Every row gives one point. The points of each table are mixes of a few directions, plus a little noise. Count the directions of each table, and those that both share. Where both have some left over, give the other angles between the two spaces (their principal angles), to ten degrees, smallest first.
In the rows, zero is written as 128.

First (7 x 3)
[[ 83 119 154]
 [179 157 153]
 [127 110  78]
 [101 126 152]
 [143 124 100]
 [165 133 102]
 [ 98 128 159]]
Second (7 x 3)
[[118 149 128]
 [122 142 128]
 [114 158 128]
 [171  35 126]
 [142  98 127]
 [116 152 128]
 [111 165 129]]
Directions: first 2, second 1, shared 0; angles 70

First (9 x 6)
[[131  89  98  89 129 150]
 [106  82 154 174 111  84]
 [154 212 120 104 136 153]
 [168 120 135 166 157 123]
 [151 185 146 156 143 125]
 [126 129 139 149 154 140]
 [ 86 104 139 130  98 104]
 [129 112 112 104 108 123]
 [102 119 108  82 116 150]]
Second (7 x 6)
[[ 76 158 135 104 128 154]
 [143  97 104 105 141 150]
 [168 126 127 144 102  86]
 [138 149 138 141  86  80]
 [186 102 116 144 117  95]
 [ 83 114 142 133 150 153]
 [103 151 134 124 171 177]]
Directions: first 4, second 4, shared 4

First (9 x 9)
[[127 127 132 115 145 109 137 143 148]
 [134 121 141  83 204  78 158 187 185]
 [120 136 134 130  98  98 135 117 140]
 [ 91 126 113 110 119 144 118 115 159]
 [ 94 118  95 130 114 212  92  94 113]
 [181 119 141 135 193 132 137 173  92]
 [127 141 136 149  72 103 130 101 119]
 [159 130 137 152 127 131 129 130  88]
 [118 134 122 149  80 145 115  93 108]]
Second (7 x 9)
[[160 144 159 147  97  49 156 133 124]
 [105 116 105 114 150 185 108 124 131]
 [122 125 122 125 133 142 123 127 129]
 [105 116 105 114 151 186 107 124 131]
 [105 116 104 114 151 187 107 124 131]
 [171 150 171 154  86  20 166 135 122]
 [129 128 129 128 127 126 128 128 128]]
Directions: first 3, second 1, shared 1

First (11 x 11)
[[108 115  80  90 104 142 125  61 111 101 141]
 [127 125 150 146 199 123  93 168  88 150 134]
 [117 148 112 151 130 135 125 121 139 112 133]
 [100 138  83 130 137 145 108  81 110  96 146]
 [100 169  77 164  99 148 132  81 160  77 139]
 [153 131 174 151 137 112 139 188 147 157 114]
 [136 101 152 107 170 119 109 151  87 157 128]
 [116 135 112 135 142 134 116 116 117 116 136]
 [137 128 138 128 112 123 141 137 143 134 121]
 [173  84 195  87 120 101 150 183 125 187 106]
 [144 134 134 122  58 124 170 123 181 123 113]]
Second (9 x 11)
[[137 110 119  83  71 128 153  93 144 125 125]
 [103 165 119 196 216 139  79 154  99 115 145]
 [145 122 133 106  63 125 165 117 169 128 115]
 [128 132 117 125 105 132 139 112 143 116 127]
 [129 100 116  82 109 129 132  94 111 130 130]
 [121 147 144 175 196 127  97 173 108 137 134]
 [143 111 148 108 116 119 137 138 128 148 119]
 [106 166 120 194 196 138  91 152 112 115 143]
 [146 101 135  82  78 120 156 114 140 140 117]]
Directions: first 3, second 3, shared 3

First (11 x 14)
[[115 139 155 150 150 135 153 120 119 114 116 140 133 137]
 [135  68 133 130  90 149 150 142 151 145 123  90  98 114]
 [126 188 109 115 164 100  98 119 107 121 144 165 161 137]
 [110 179 149 146 163 125 122 106 107  97 108 162 146 152]
 [144 162  74  83  83 118  26 116 133 116 117 127 126 145]
 [151  58 113 119 147 105 208 179 141 199 206 104 134  73]
 [106 133 175 166 151 145 169 116 120 106 102 138 125 139]
 [139 147  99 106 143 101 110 137 121 143 161 140 149 119]
 [116 159 142 139 144 129 119 112 117 105 110 146 137 145]
 [135  86 124 122  60 159 101 126 153 124  95  87  89 133]
 [132  92 135 134 112 140 153 138 141 140 129 108 113 117]]
Second (9 x 14)
[[121 153  91 115 111 130  89 125 123 124 125 158 114  99]
 [140  71 180 154 142 139 219 124 139 156  98  83 128 165]
 [127 136 127 127 133 123 121 130 125 121 138 131 135 130]
 [ 97 200  85 136 152 131 133 106  99 133  86 226 110  74]
 [132 125 141 127 133 121 114 135 129 116 153 109 146 144]
 [128 142 121 115 123 115  82 138 127 106 164 125 143 130]
 [119 167 134 131 158 112 110 129 112 106 157 150 153 129]
 [154  35 149 132  86 154 190 128 162 172  81  55  93 153]
 [134 125 120 116 110 125  91 138 133 118 149 113 131 131]]
Directions: first 3, second 3, shared 1; angles 30, 80

First (8 x 20)
[[124 141 127 140 146 132 138 108 156 134 117  76 144 101 149 125 165 127
  155 183]
 [202 162 144  93 123 180 141 116  44 178 112 175 131 180 155 110 112 129
   99  21]
 [144 113 145 162 153  83 118 132 145 132 155 121 130  95 114 156 126 111
  144 176]
 [151 134 130 104 114 145 139 115  83 151 113 151 132 171 140 118 113 128
  106  70]
 [129 153 120 113 127 179 117 165 120 112 140 157 124 121 126 119 124 138
  119  83]
 [111  92 136 164 128  85 117 107 191 106 131  86  91  87 115 120 144 160
  171 175]
 [ 87  94 110 130 119 139 122 131 126 113 144 133 156 162 116 144 124 111
  113 123]
 [ 75 134 110 115 113  78 133 152 159  99 110 125 121 108 111 133 114 116
  121 187]]
Second (8 x 20)
[[126 109 136 126 107  79 139  93 146 131  99 109  89 132 127 109 120 154
  142 135]
 [140 113 131 126 125 147 116 143  93 133 154 173 135 160 113 140 104 117
  105  73]
 [221 150 183 159 160  40 133 106 145 166 124 112  70  52 128 127 124 148
  171 174]
 [ 65 129  90 116 115 224 121 141 153  88 125 103 153 140 144 107 165 148
  130 107]
 [102 129 121 136 131 113 112 169 155  96 148 143 116  93 103 138 118 126
  129 154]
 [177 145 152 135 148  75 142 107 111 168 119 121 130 112 137 143 123 107
  133 165]
 [ 94 136 104 110 130 159 137 140 108 127 128 131 184 163 137 146 135  89
  100 139]
 [ 98 112 107 116 109 186 126 123 115 115 128 133 146 173 135 115 135 136
  114  77]]
Directions: first 6, second 5, shared 5

First (8 x 24)
[[138  92 140 106 122 163 147 111 116  44 151 128 174 104 162 132 160 158
   99 118 120 141 116 127]
 [137  92 139 106 122 164 147 110 116  42 152 128 174 104 163 133 160 159
  100 118 119 141 117 128]
 [122 143 129 140 129 108 129 138 126 195 105 122 101 138 117 117 121 111
  144 134 130 118 134 134]
 [127 127 131 129 128 126 131 129 125 139 123 126 126 128 130 124 132 127
  128 128 127 126 128 131]
 [125 150 114 138 133 112 109 136 142 149 127 134 110 142 103 135 102 113
  142 133 134 125 135 122]
 [118 127 148 142 122 105 156 142 102 249  78 108  91 134 139  94 150 110
  145 132 124 108 131 150]
 [138 116 118 111 130 157 114 111 142  14 171 143 169 116 133 153 123 152
  107 121 127 146 122 113]
 [119 176 104 152 138  90  92 146 155 192 118 136  82 158  77 135  76  95
  160 139 140 119 142 120]]
Second (8 x 24)
[[137 102 111 112 137 123 157 106 128  42 188 127 179  84 156  97 136 145
  139 122 147 174 154 129]
 [118 144 146 145 121 121 119 145 119 226  73 123  81 158 114 132 130 110
  131 134 116  93 114 137]
 [126 130 102 130 140  93 145 123 133 122 165 124 141 102 130  91 113 119
  163 130 152 162 164 132]
 [128 158 136 135 121 154  72 141 146 136  94 145  96 176  87 191 105 123
  101 133 108  89  94 111]
 [125 102 137 126 128 109 178 123 103 159 130 108 141  96 163  76 160 131
  144 124 135 145 147 149]
 [129 122 154 125 116 158 119 134 116 147  88 127 115 148 133 154 148 135
   99 128 104  97  97 130]
 [127 140 139 131 122 140 109 136 130 154  99 132 106 153 113 153 124 124
  113 130 114 103 108 124]
 [135 125  98 119 139 126 123 113 149  37 188 139 164 107 125 129 107 137
  136 125 146 163 146 117]]
Directions: first 2, second 3, shared 2

First (10 x 32)
[[108 127 148 210 150 137 126 151 104  79 110 153 130 124 133 116 160 144
  118  30  34 119  71 180 139 116 126 118 156  97 171 119]
 [122 112 142 140 125 133 107 126 129 140 128 130 128 113 132 130 128 131
  119 122 124 124 137 125 126 124 126 132 125 137 121 125]
 [136 132 134 102 156  89 121 113  92 142 123  67  78 133 146  68 111 143
  148 177 150 154 130 129 115 167 129 118  99 173  52 141]
 [120  79 142 171 145 123  97 123 142 126 148 171 129 129 120 170 110 124
   84 113  93 103 136 128 115  76 121 129 127 145 144 103]
 [137 118 118 100 138 111 127 118 131 139 139 126 119 142 121 137 104 123
  124 167 152 122 140 111 120 117 132 123 114 152 110 124]
 [133 123 135 133 106 134 128 115 156 144 149 118 127 121 137 141 128 118
  117 168 155 160 179 116 110 135 105 152 119 121 121 129]
 [123 155 121  81 123 140 125 143  96 139  87 113 142 113 124  93 139 140
  167  94 140  98  83 124 161 154 162 108 137 133 119 147]
 [127 137 116  95 127 133 129 136 118 133 110 134 143 128 117 126 126 129
  144 113 138  99 103 119 147 127 150 114 133 133 132 133]
 [133 142 103  93 140 123 146 138 117 116 116 143 140 149 109 135 119 126
  142 115 129  96  90 125 145 116 152 107 135 130 144 128]
 [141 153 124 154  70 157 175 118 195 122 169 123 145 129 140 164 155 101
  117 182 164 206 212 124 101 147  76 179 135  59 167 132]]
Second (11 x 32)
[[134 147 112 161 178  91 169 135  99  65 131 125  94 176 126 107 128 135
  131 110  71 142  72 173 122 124 125 106 135 117 141 121]
 [120 106 146  92  68 169  79 119 163 200 126 133 165  72 132 153 129 120
  123 147 193 110 191  77 137 131 131 155 121 140 113 135]
 [129 132 126 134 139 119 137 128 123 115 129 128 122 138 128 124 128 131
  128 123 116 130 117 135 126 127 128 123 129 126 130 128]
 [116  90 160  65  27 198  47 113 185 249 125 134 190  35 132 170 128 113
  121 161 237  98 231  42 141 134 133 173 117 150 104 141]
 [132 139 119 146 158 105 153 133 112  92 130 128 111 156 128 115 128 132
  131 117  95 138  97 154 123 126 125 114 132 121 135 122]
 [129 130 126 132 134 124 134 129 125 122 128 127 123 134 129 126 128 129
  129 125 121 130 122 134 127 128 127 126 129 127 130 129]
 [124 117 138 108  96 152 100 123 146 168 128 131 149  98 130 142 129 124
  125 139 164 120 163 101 132 129 130 143 124 136 120 133]
 [132 138 120 142 152 111 148 132 115 100 129 127 113 150 125 118 127 132
  129 119 102 134 103 149 124 126 126 117 131 122 135 124]
 [135 147 112 160 181  91 171 136  99  66 131 124  95 175 125 107 128 135
  130 111  72 142  74 171 122 125 127 105 134 117 141 121]
 [128 130 126 132 132 124 132 129 125 123 129 128 124 133 128 126 127 130
  129 127 123 130 122 132 126 129 129 125 128 127 129 126]
 [128 133 124 134 140 121 137 130 121 112 129 125 120 138 128 124 127 129
  128 124 114 131 115 138 128 127 128 124 128 125 131 127]]
Directions: first 5, second 1, shared 1

First (9 x 32)
[[142 145 158 122 130 189 135  83 165 161 128 110 176 133 106 151 125 185
  153 166 141  86 109 150 136  86 142 172 152  94 118  93]
 [ 89 112 102 118 141 110  92 147 116  91 114 101 114  98 138 122 136 103
  108 118  86 158 143 128 134 142 116  85 111 176 142 139]
 [147 155 164 126 117 153 128 101 129 166 139 142 147 119 124 143 126 148
  155 149 162 101 130 145 116  83 154 151 139  78 110 140]
 [170 113  84 115 149 144 153 134 113  90 141 144 136 134 135  96  75  83
  149 166  24 178 156 110 111 146 102  78 109 223 160 114]
 [103 123 112 141 119  74 125 159 121 120 122 138  76 141 150 121 142  93
   86  71 154 155 125 106 128 177 124 116 111 122 134 151]
 [155 156 155 128 117 167 144  92 167 153 122 113 162 159 124 148 131 189
  120 127 163  81  92 139 145 121 128 174 135  87 134  84]
 [ 97 147 143 131 118 111 106 122 130 159 126 136  99 114 152 141 144 110
  120 106 168 139 128 127 120 125 158 128 119  79 116 165]
 [141 137 159 138 103  92 119 146  94 114 124 125 139 120 125 130 162 161
  106  92 203  80 120 145 137 117 114 144 131  96 120 138]
 [105  65  77 134 159 117 150 165 120 101 140 143 108 131  97 101 112  78
  151 152  54 176 149 104 124 155 108 108 146 204 119 128]]
Second (11 x 32)
[[152 115 131 125 129 110 128 147  71 110 148 155 138  96 116 109 119 100
  166 159 111 133 167 134 106  94 123 100 134 156 114 162]
 [169 149 135 131 119 150 163 107 154 144 129 139 140 170 136 131 111 150
  124 124 136 113 107 122 130 144 123 154 126 112 143  98]
 [179 133 127 128 126 150 160 117 138 111 128 125 162 163 119 121 112 164
  125 135 117 102 111 129 138 139  98 144 129 148 148  83]
 [102 105 120 122 142 146 106 131 144  93 107  72 162 117 101 135 149 177
  110 132 110 100 110 145 159 126  99 135 140 162 135  87]
 [180 126 150 126 123 109 142 140  43 142 174 203 136  82 117 105 101  71
  211 189 124 140 194 137  75  58 150  98 141 129  92 201]
 [ 75  99 107 124 142 107  86 156 117  86 110  87 122  94 117 126 155 127
  103 115 108 134 132 135 146 135 110 103 127 169 130 130]
 [118 115 147 124 131 105 104 146  57 143 158 171 124  57 111 120 129  74
  197 180 129 145 190 143  87  54 163  98 145 122  79 210]
 [ 80 127 131 128 132 138 104 119 159 145 115 103 119 118 126 147 148 141
  115 120 140 127 113 132 141 125 146 141 133 103 120 126]
 [119 163 114 138 113 116 151 113 189 161 111 136  72 196 182 139 120 111
   65  55 155 159  87  93 135 209 141 143  94  85 161 110]
 [145 139 131 129 125 153 148 110 162 136 121 117 142 161 129 135 122 161
  115 122 134 109 101 126 141 143 121 153 128 117 142  90]
 [ 87 138 113 131 127 121 118 123 174 137 105 104  94 154 153 142 142 131
   76  78 140 145  97 112 147 178 133 136 112 109 146 111]]
Directions: first 6, second 4, shared 4

First (10 x 32)
[[159 115 135 135 100 126 139  75 134 135 133 115 146 132 119 141  96 126
  120 137 120 128 116 132 171 130 101 137 122  78 102 105]
 [142 133 113 147  88 140 134  99 128 158 140 145 115 124  93 148  98 152
  139 115 106 102 137 110 160 136 136 119 106  96 117 113]
 [138 120 153 113 138 107 138 116 135  98 115  86 145 145 148 109 135  91
  110 155 138 153 102 152 125 117  97 148 152 118 115 114]
 [117 138 150 107 154 116 125 135 121 104 104  76 130 126 157  99 154 111
  108 131 113 149 110 158 102 119  82 162 134 141 114 117]
 [141 117 118 140 117 148 119  93 121 158 138 151 139 102 123 155 104 168
  131  98 108 114 142 119 160 140 117 127  94 102 119 130]
 [ 79 158 119 115 155 107 132 244 134  90 119 138  84 167 122  89 188  78
  145 165 174 135 133 117  43 111 207  96 183 217 182 156]
 [ 70 154 131 104 190 117 112 228 118  93 105 119 101 132 160  87 198 106
  129 131 148 145 134 139  38 116 154 127 153 222 167 161]
 [163 102 114 151  87 133 142  87 144 149 158 173 146 141  98 164  81 132
  141 143 152 114 133 101 181 135 164  97 133  82 129 125]
 [152 135 116 149  78 144 135  76 124 164 139 133 117 118  89 152  88 159
  134 108  87 100 135 115 176 139 112 133  93  76 101 101]
 [120 109 133 120 175 140 104 127 117 130 128 144 158  94 173 138 140 156
  120  98 133 142 137 136 121 135 110 136 110 145 134 158]]
Second (10 x 32)
[[131 124 129 128 127 127 129 124 130 127 129 130 132 130 127 129 126 125
  127 132 131 129 127 125 132 128 131 128 132 126 127 127]
 [151  98 133 131 125 120 138 106 144 118 142 145 161 142 136 142 108 107
  125 155 169 144 118 126 152 129 141 111 153 106 133 133]
 [ 76 198 116 126 133 150 105 180  94 152  94  89  52  96 111  97 169 172
  134  68  39  97 150 136  72 128  96 165  71 178 119 117]
 [ 84 190 117 125 133 146 108 173  97 149  99  93  62 100 111 103 165 168
  134  76  50 100 147 136  78 130  99 159  78 170 120 118]
 [161  83 137 128 123 112 142  95 153 111 149 154 178 149 140 147 101  98
  124 168 185 150 114 124 164 126 146 105 165  96 133 135]
 [121 140 127 128 130 131 126 136 123 131 123 123 119 123 126 123 133 134
  129 119 115 123 131 130 118 129 124 133 121 135 125 127]
 [170  69 137 128 124 110 147  87 157 109 154 162 191 153 145 152  94  92
  126 178 202 155 111 120 174 127 156 100 176  87 135 137]
 [ 84 189 118 127 133 147 109 172  98 147  99  95  62 101 113 103 163 167
  133  76  51 101 146 137  79 130 102 159  79 170 121 119]
 [173  64 136 131 122 108 147  82 161 108 157 163 197 157 144 154  91  87
  123 183 210 157 109 119 177 126 156  95 180  83 136 137]
 [129 127 128 128 129 128 127 129 129 128 129 129 130 128 129 128 128 129
  128 129 129 128 128 128 130 128 129 126 128 128 129 127]]
Directions: first 4, second 1, shared 1

First (11 x 32)
[[192 123 151  54 131 112 100 117  98  81  70  53 242 134 156  99 152 139
  117  58 130 150 166 144 148 158 130  99 117 115 123  96]
 [ 90 149 110 153 125 133 100 132 145 173 184 146  65  91  95 122 126 108
  134 129 152 157  83 107 117 101 106 125 126 143 144 137]
 [ 91 110 147 154 131 141 145 152 127 104 151 165 107 124 131 130 132 112
  119 153 104 113 125 109  99 128 139 155 152 137 111 131]
 [184 112 121  80 124 118 138 125 117  90  68 100 213 163 154 108 149 156
  132 100 102 100 164 154 163 166 162  87 124 127 118  88]
 [125 108 174 116 137 131 137 160 101  67 128 118 167 107 146 120 134 107
  101 114 111 130 148 112  97 147 130 162 147 139  94 123]
 [ 93 143  84 157 119 134 109 140 167 173 182 170  66 104  92 104 146 121
  148 135 130 126  79 108 141 112 134  92 134 160 147 101]
 [120 145 132 152 133 125 151 146 128 155 162 131  75  81 109 161  86 115
  120 145 159 136 123 119 109 109  96 173 114 141 110 170]
 [108 133 125 152 129 132 142 145 136 141 160 151  87  99 115 139 111 116
  126 145 134 127 115 115 116 117 120 147 129 145 117 144]
 [133 127 108 144 123 127 160 128 142 141 117 149 106 147 128 149 111 146
  139 157 123  92 135 144 142 130 140 127 123 127 124 137]
 [ 82 138 124 168 124 137 101  87 139 169 150 151  60 156 117 146 122 120
  140 163 141 155  98 129 109  92 108 142 131  89 169 163]
 [191 122 128  81 122 115 126  77 111 106  41  79 210 202 164 129 137 165
  137 110 121 118 170 172 165 148 144  97 110  82 144 118]]
Second (9 x 32)
[[132 130 115 129 125 127 138 129 135 135 125 133 124 131 127 131 125 135
  133 134 127 116 128 132 139 131 135 120 125 133 127 125]
 [173 143  19 146 109 120 209 142 180 190 103 175  92 153 109 149 101 187
  172 175 115  25 133 170 215 143 178  65 104 166 117 102]
 [127 127 133 128 128 128 125 127 125 126 128 127 130 127 128 127 130 126
  126 126 129 132 129 127 125 127 126 130 129 126 128 129]
 [103 119 190 118 139 133  82 119  99  92 143 101 149 114 138 117 143  93
  103 103 136 186 126 104  78 119 101 165 142 107 134 141]
 [ 94 116 212 115 142 135  66 116  88  80 149  91 157 109 143 113 150  83
   94  92 138 207 123  95  62 117  90 176 148  99 135 147]
 [155 137  62 138 117 124 177 138 160 166 113 158 107 143 117 140 112 163
  154 155 121  66 132 153 180 138 157  91 113 150 122 114]
 [101 119 196 118 140 133  78 119  96  89 144  98 151 112 141 115 145  91
  101  99 137 193 124 102  74 118  97 167 143 104 136 143]
 [116 124 158 124 134 130 106 124 114 110 134 114 139 121 132 123 136 111
  116 116 131 156 126 117 105 123 114 146 136 116 130 133]
 [152 136  68 138 116 123 174 136 157 162 114 155 108 141 118 139 112 161
  152 153 120  71 132 152 175 137 155  94 114 149 124 114]]
Directions: first 5, second 1, shared 1

First (9 x 32)
[[142 129  86 132 129 161 121  90 138 152 144 104 108 136 154 124 131  80
  141 125 141 156 112 134 155  80 112 175 127  99 132 166]
 [145 138 104 133  95 158  96 108 106 160  94 127 114 133 154  89 133 118
  116 130 131 126  95 132 150  94 129 164 116  89 132 175]
 [ 92 103 174 135 139  32 170 194 190 100 188 155 187 103 121 137 149 149
  141 132 130 105 156 100  85 208 216  72 160 218 103  25]
 [153 129 116 134 118 143 118 122  94 126  97 126 103 135 141 129 132 105
  117 127 118 134 107 130 134 110 101 147 102 112 109 169]
 [ 99 116 161 123 176  96 180 161 162  99 180 133 149 122  89 184 117 147
  155 123 126 131 182 126 106 178 130  76 148 174 129  52]
 [138 118 143 126 147 109 143 139 113  87 123 127 117 129 116 163 126 119
  121 127 112 132 136 125 107 143  99 111 113 152 106 127]
 [120 143 123 119 116 157 102 106 122 148 109 124 130 131 122 101 116 157
  120 130 135 120 124 138 140 109 125 135 137  96 160 144]
 [136 143 108 109 101 153  62  60 118 126  91 103 122 132 140  70 122 143
   90 135 135 126  90 134 134  72 116 165 138  91 161 194]
 [126 132 138 142 132 142 161 173 110 155 124 152 123 131 116 154 124 135
  152 122 123 123 150 134 140 158 125 108 113 121 119 100]]
Second (10 x 32)
[[124 154 102 106 107 167  87  90 149 155 104 147 126 133  97 140 147 182
   83 149 130 131 106 128 132  87 126 144 148 108 152 136]
 [133 195 156 100 120 175 111 138 123 121  81 131 133 120 122 168 132 136
   81 116 100 117 112 103 137 119 116 125 131 155 122 148]
 [159  48 114 153 173  38 130 142  99  91 199 124 125  83 114  91  87  85
  180  99 147 104 175 136  93 177 118  91 125 112  99 145]
 [148  28  95 169 167  36 157 143 124 110 206 130 110 115 132 116 121  93
  201 126 159 128 156 155  98 161 131 111 112 122  85 111]
 [ 98 151 153 122 102 163 126 111 124 144 101 104 148 146 149  72 109 143
  127 131 124 129 126 137 160 118 143 144 137 104 186 125]
 [127 117 158 139 150 100 159 167 104 105 143 104 135 124 163 110  99  83
  178 103 125 112 148 133 129 167 132 110 108 145 111 128]
 [132 102 103 135 128 111 124 115 136 133 146 141 120 128 111 134 140 133
  123 142 133 140 128 130 119 121 125 132 132 117 123 122]
 [105 190  96  95 115 204  79  96 166 181  80 142 109 162 125 180 165 213
  104 156 152 125  82 150 134  55 134 148 138 125 129 130]
 [116 123 135 134 125 132 140 130 129 134 126 119 131 140 144 116 126 127
  145 130 130 132 127 138 137 127 136 133 123 127 138 119]
 [133 169 169 123  93 155 169 149 125 103  92 138 145 130 123 160 152  85
   57 132  68 161 118  75 146 145 122 142 125 166 134 117]]
Directions: first 5, second 5, shared 1; angles 50, 70, 80, 80

First (11 x 32)
[[ 57  69 115 117  99 129 142 146 128 186 171 131 104 162 102 105 115  86
  115 112 104  89 142 125  72 119 129 118 149 186 101  68]
 [159 144 116 122 121 111 158 120 104  73 107 107 119  92 116 172 179 129
  154 126  77 117 105 108 166 117 136 163 131 100 177 144]
 [151 124 127 127 158 118  54 178 164 131 121 128 178  75 167 104 134 145
  107 111 218 154 133 147 197 125 167 120 119 156  73 133]
 [105 136 146 135 137 128 122 150 124 153 134 134 135 149 119 107 117 117
  108 135 156 146 141 128  95 123 112 108 134 134 110 110]
 [103 194 133 135 127 159 148  18 135 191 123 169  90 178  80 152  45 100
  140 131  68 150 155 143  84 120 125  61 121  97 160 146]
 [164 148 114 120 131 101 137 143 109  73 103 104 134  66 120 170 192 125
  148 117  99 126 106 110 194 107 152 162 133 110 164 139]
 [166 108  98 118 115 137 119  83 153 103 122 128 123 100 156 149 122 155
  155 116 103 100 114 140 184 146 160 151 112 128 138 162]
 [ 89  77 134 127 118 124 128 183 124 148 157 121 132 152 133  90 136 119
  105 130 157 111 133 123  84 132 110 136 141 167  92  87]
 [140 171 164 148 151 145 126 113 126 132 114 144 138 169 137 108  92 152
  115 159 167 171 140 136  87 144  87 102 116  88 127 154]
 [170 136 141 138 130 138 147 110 121  80 112 124 129 145 157 129 129 173
  140 155 131 132 114 126 121 157  95 153 113  85 151 168]
 [104 100 121 121 120 117 127 162 124 139 143 119 128 120 120 121 148 109
  120 116 128 112 128 121 125 117 136 135 141 158 114  97]]
Second (11 x 32)
[[167 144 150 148 166 131  89 177 129  88 108 121 174 103 178 102 140 169
  114 153 217 169 122 134 150 151 114 136 119 100 101 165]
 [ 81  94  98 128 112 145 137 110 121 157 153 130 103 127 112 133 112  91
  140 120  84  95 129 126 104 134 147 121 146 149 124 116]
 [111 108 120 110 103 121 144 109 139 154 142 134 109 150 109 132 120 116
  127 109  95 103 134 129 120 115 134 126 126 157 133 100]
 [ 91  77 104 129 116 145 116 135 136 155 156 130 122 129 138 110 110 112
  128 121 127  99 130 135 110 144 143 126 140 162  97 116]
 [ 90 109 103 136 122 145 134 114 114 146 144 128 109 120 116 136 117  95
  143 127  91 107 127 125 108 134 144 121 146 134 129 128]
 [247 247 203 131 174  87 124 153 125  42  53 122 181 121 144 141 177 204
  109 153 207 219 120 122 188 107  80 141  88  47 169 170]
 [117  81 124 112 109 124 117 139 157 154 150 133 129 150 142 102 115 138
  114 111 146 103 136 140 125 131 132 132 121 175  97  99]
 [ 98 103 109 135 125 144 124 127 122 142 143 128 119 120 129 124 118 108
  136 128 116 112 128 129 113 140 141 125 141 138 116 129]
 [183 225 160 147 165 117 141 124  94  68  75 120 145 101 118 164 160 144
  138 156 132 189 117 112 153 116 106 128 122  46 180 176]
 [115  98 127  87  81 107 156  97 160 171 150 139 100 178  96 131 117 123
  119  90  81  88 141 132 121  99 130 128 114 184 134  69]
 [106 123 112 141 133 145 127 124 111 130 133 125 120 111 125 134 124 107
  140 136 111 123 124 125 117 138 137 124 144 118 128 141]]
Directions: first 5, second 3, shared 2; angles 90
